Each row of a before or after table is a point. The points were changed in one or more steps. Then noise was added and the rows were shuffled. The steps act on columns, c1 being the first. Write out the steps. A step turns or swaps two columns, mirrors them in a line or flattens them onto one, adds a multiple of one to another, or multiplies or shifts one. Angles are multiples of 10 degrees, from the lower column toward the higher: turns from -170 to 170, lines from 10 to 170 but not 90. Use the fewest steps. Two steps may share a column if one is a turn and the other turns, adds or multiplies; they go together, in the order done. Otherwise the lowest column goes first.
(in the rows, 128 means zero)

Before, 13 rows:
[[146  92]
 [148 133]
 [117 100]
 [115 115]
 [177  84]
 [157  90]
 [181 121]
 [159 122]
 [125 104]
 [126 137]
 [139 132]
 [137  89]
 [136  81]]
After (13 x 2):
[[124 150]
 [ 91 153]
 [ 66 151]
 [ 99 154]
 [106 160]
 [136 146]
 [ 74 116]
 [112 114]
 [ 97 123]
 [103 169]
 [129 156]
 [132 119]
 [118 120]]
Steps: turn c1 and c2 by -160 degrees

Before:
[[138  71 132]
 [118 131  99]
 [141  93 137]
 [153 161 122]
 [131  96 118]
 [112  91 180]
 [130  73 122]
 [109 175 111]
 [124 138 100]
 [127 112 120]
 [165 182 143]
 [103 124 147]
 [112 145  94]]
After:
[[165 114  73]
 [127 129 147]
 [112 192 133]
 [112  91 129]
 [137 159 175]
 [151 107 103]
 [117 101 140]
 [125  97 133]
 [129 152 180]
 [142 152 156]
 [103 146 123]
 [109  89  96]
 [131 136 161]]
Steps: turn c2 and c3 by -120 degrees

Before (11 x 6):
[[117 128 166 105 143  88]
 [126 137 131 133 141  90]
 [ 93 139 135 138 126 122]
 [ 84 145 172 142  72  71]
 [169 107 139 134 104 164]
 [152 127 128 102 101 152]
 [109 132 143 101 104 111]
 [115 125 161 119 130 101]
 [133 135 158 117 174 151]
 [107 175 153 139  86  83]
 [169 158 140 130 156 187]]
After, 11 rows:
[[151 149 128 115  99 151]
 [172 139 141 153 157 187]
 [115 137 159 121 132 103]
 [132 144 157 129 175 153]
 [108 144 152 176  86  83]
 [116 148 165 119 143  86]
 [ 93 123 138 142 125 121]
 [125 127 130 139 142  91]
 [ 84 125 174 149  75  71]
 [170 114 139 113 102 163]
 [108 155 141 119 106 113]]
Steps: turn c2 and c4 by 60 degrees

Before:
[[134 131 146 122 116 105 135 139]
 [ 98 143 139 192 128 110 119 163]
 [ 89 155 145 114 119 122 130 172]
 [106 115 113 127 112 100 151 148]
 [107 152 157 114 119 122 158 107]
 [ 94 149 118 137 126 182 130 128]
 [113 139  88 187 147 101  86 168]
 [ 90 147 145 142 122 150  90 144]
 [ 89 158 132 114 120  92  80 107]
 [154 156 126 163 131 101 172 170]
 [143 136 104 125 222 110 115 148]]
After (11 x 8):
[[153 174 125 164 132 100 141  70]
 [107 138 157 114 120 122  94 113]
 [ 98 121 136 192 130 110 161 119]
 [ 89 119 145 145 122 150 161 154]
 [142 147 103 126 221 113 153 129]
 [103 100 111 126 110  99 134  98]
 [ 90 130 146 117 121 123 165 105]
 [ 91 126 118 137 126 180 127 125]
 [114 128  89 187 148 100 187 145]
 [134 135 145 122 116 105 134 116]
 [ 89 130 134 114 122  94 134 180]]
Steps: add 0.7 times c1 to c2; turn c7 and c8 by -120 degrees

Before (8 x 9):
[[141 152 102 123 143 119 135  94 154]
 [132  92  99 120 126 128 153 137 117]
 [135  95 147 181 107 151 126 116 179]
 [127 120 123 153  91 162 149  94 132]
 [111  97  92 170  80  99 105 158 108]
 [105 164 142 159 106 136 142 131 101]
 [157 144 123 124  94 162 120 137 101]
 [ 99 131 123 122 143 108 112 111 165]]
After (8 x 9):
[[141 152  85 160 122 138 129 114 154]
 [135  97 158 112 140 163 134  76 179]
 [133  92  81 123 171 134 154 139 117]
 [157 143 120 123  79 204 133 136  99]
 [104 164 150 110  76 101 149 102 101]
 [127 120 119 145 108 162 162  89 132]
 [ 99 131 120 146 134  64 109 125 165]
 [111  97  70  80 106  74 124 107 108]]
Steps: add 1.5 times c1 to c6; turn c5 and c7 by -20 degrees; add -1 times c2 to c5; multiply c3 by 1.6; mirror c4 and c8 in the line at 120 degrees

Before (8 x 11):
[[101 152 135 128 114 110  87 145 117 117 110]
 [142 161 119 144 112 118 102 115 134 140 112]
 [ 90 122 140 125 160 138 141 149  86 110 127]
 [ 98 150 122  97 145 111 143 156  92 105 139]
 [112 131 180  95 156 131 141 171  98 113 155]
 [165 139 120 134 116  89  77 131 136 104  89]
 [130  86 122 105  96 153 102 124 167 160 150]
 [ 84 144 144 100 185 120 126 143 106 117 139]]
After (8 x 11):
[[142 212 119 143 112 117 102 118 137 140 111]
 [101 187 135 128 114 110  87 142 112 117 110]
 [ 98 183 121  97 146 111 144 143  84 105 140]
 [131  23 122 105  95 152 102 138 165 160 151]
 [165 155 121 133 115  88  77 134 135 104  89]
 [ 83 168 145 100 184 120 125 135 102 117 138]
 [112 136 180  95 156 131 140 159  84 113 155]
 [ 90 113 140 125 160 138 140 134  81 110 128]]
Steps: multiply c2 by 2.5; turn c8 and c9 by -20 degrees
